Every row gives one point. Two turns around zero, p and q, are shown by what they do to some points. Write where each new point lands after one turn and then the other. Backwards means that the second turn is done in reverse. Each puzzle has new turns, and all numbers are rounded.

Turn p:
[ -5 -30 -10] -> [ 21 -17  18]
[ 33  30 -33] -> [ 8 55  2]
[-5  7 46] -> [-41 -21  -8]
[-30 -26 -28] -> [ 44 -21  -3]
[ 7 18 24] -> [-30   4  -8]
Turn q:
[ -2 -24  23] -> [ 25 -15 -16]
[ 7 -3 28] -> [27 -8  7]
[-36  21 -24] -> [-44 -17   9]
[ 5 24 27] -> [17 -7 32]
[ 25 -18 -54] -> [-25  47 -32]
Where do these land?
q, then p backwards: [26 -1 37] -> [ -3 -21 -40]
q, then p backwards: [-38  -3 -27] -> [-9 12 44]
q, then p: [ -6  35 -22] -> [-15 -26 -29]
p, then q: [32 20 -2] -> [-11 -15  33]
q, then p: [-41 -24  16] -> [ 34 -18  32]
p, then q: [ 27 -28  -3] -> [ 33 -17  13]

Turn p:
[-25  32  21] -> [31 18 29]
[ 22 -26  19] -> [ -7 -38  -3]
[ 38 -18 -28] -> [-19 -13 -45]
[-35  12 -11] -> [-4 33 20]
Turn q:
[ 57 -33  -8] -> [ -8 -37 -54]
[ -7 -10 -14] -> [-10 -13   9]
[-24  34   3] -> [-2 35 22]
[-26   8  19] -> [20 14 22]
Where do these land?
q, then p: [-32 -21 -33] -> [-10 -25  43]
p, then q: [24 15 63] -> [ 21 -43 -50]
q, then p: [-10  -9  -3] -> [ -2 -12   7]
q, then p: [  3 -36 -28] -> [-39 -13  21]
p, then q backwards: [-5 28  1] -> [-6 11 26]
q, then p: [19 24 -1] -> [ 7 29 -6]

Turn p:
[-18  14   3 -31] -> [-23 -18 -11  23]
[-13  -2  33  10] -> [ 7 25 -5 25]
[-36   4 -50  18] -> [ 19 -28 -48 -26]
[ 10  11   3 -34] -> [-29 -15  14  11]
[36  1 -7 59] -> [ 21  42   9 -51]
[ 21 -29  17 -23] -> [ 6 -7 41 18]
Turn q:
[-12 -26 -17 -23] -> [  1 -35 -15 -13]
[  3  72  16 -10] -> [-12  16  62  37]
[ 17 -23  23  15] -> [ 27  20 -19  -5]
[-10 -28  17  31] -> [  6  19 -41   6]
[  3   5 -39 -13] -> [-23 -19  14 -26]
Where do these land?
p, then q backwards: [-51  46 -33 -32] -> [-66 -40 -29   7]
p, then q: [  5 -25 -27  19] -> [ 31  -9  14 -22]
q, then p: [ 16 -19  36  29] -> [-32   4   0 -41]
q, then p: [  6 -15  17 -14] -> [  1   1  23 -15]
p, then q: [23 13  7 -2] -> [ 0 -7  5 26]

Turn p:
[ 29 -14  22 -24  44  -8] -> [ 28  32  21  14  30 -27]
[ 24   0 -17 -20 -19   2] -> [-13  15 -17  28   3  12]
[-13  15  -2 -54   0  11] -> [ -9  53 -10  -7 -19   0]
[  9  16 -22  58 -16  20] -> [-25 -53  23  12  -7  27]
[-26 -41  14  26   9  31] -> [-12 -32  10 -12 -14 -52]
[-22  -7  47  -3  -6  -9] -> [  0   2 -12 -44  20 -20]
[ -2  31 -43  17 -12 -47] -> [ 31 -18 -15   9 -15  60]
Turn q:
[ 15  18   4 -20  34 -18] -> [-38  -4  13  12  10  24]
[ 32  18  12 -31   2 -20] -> [-34   9 -19  23  -3  27]
[ 36 -44  -8  27   7  -1] -> [ 26  -1  27  37 -36  -2]
[-24  13 -26  27 -37 -26] -> [ 31  14 -16  11  43 -29]
[-11 -26   3   4 -19 -23] -> [19 36  4  4  0 -7]
[-18 -36   7  15  25  33] -> [ 16 -12  38 -30 -29  -8]
[-17 -24 -19  -4   4  44] -> [ 33 -22  10 -34 -15  11]
[-12  82  27 -19 -16  11] -> [-54 -20 -57 -24  31 -15]
Where do these land?
q, then p backwards: [ 30  13  25   3  30 -13] -> [ 14   2 -18   7 -15  45]
q, then p: [ 29 -11 -23 -13 -14  19] -> [-28 -18   0  33   0  -5]
q, then p: [-44 -27  13  12 -24 -44] -> [ 20  31  26 -16  24  51]
p, then q: [ -8  42   0  37 -27 -31] -> [ 21 -23   4 -35 -41  32]
q, then p: [ 20   1  34 -22 -16  31] -> [-22  -2 -38   9 -32  13]
q, then p: [-22 -33 -36  16  48  16] -> [-15  20   4  -9  56 -42]
q, then p: [ -6  15 -13 -34   3  21] -> [-14  18   3  18 -25 -24]
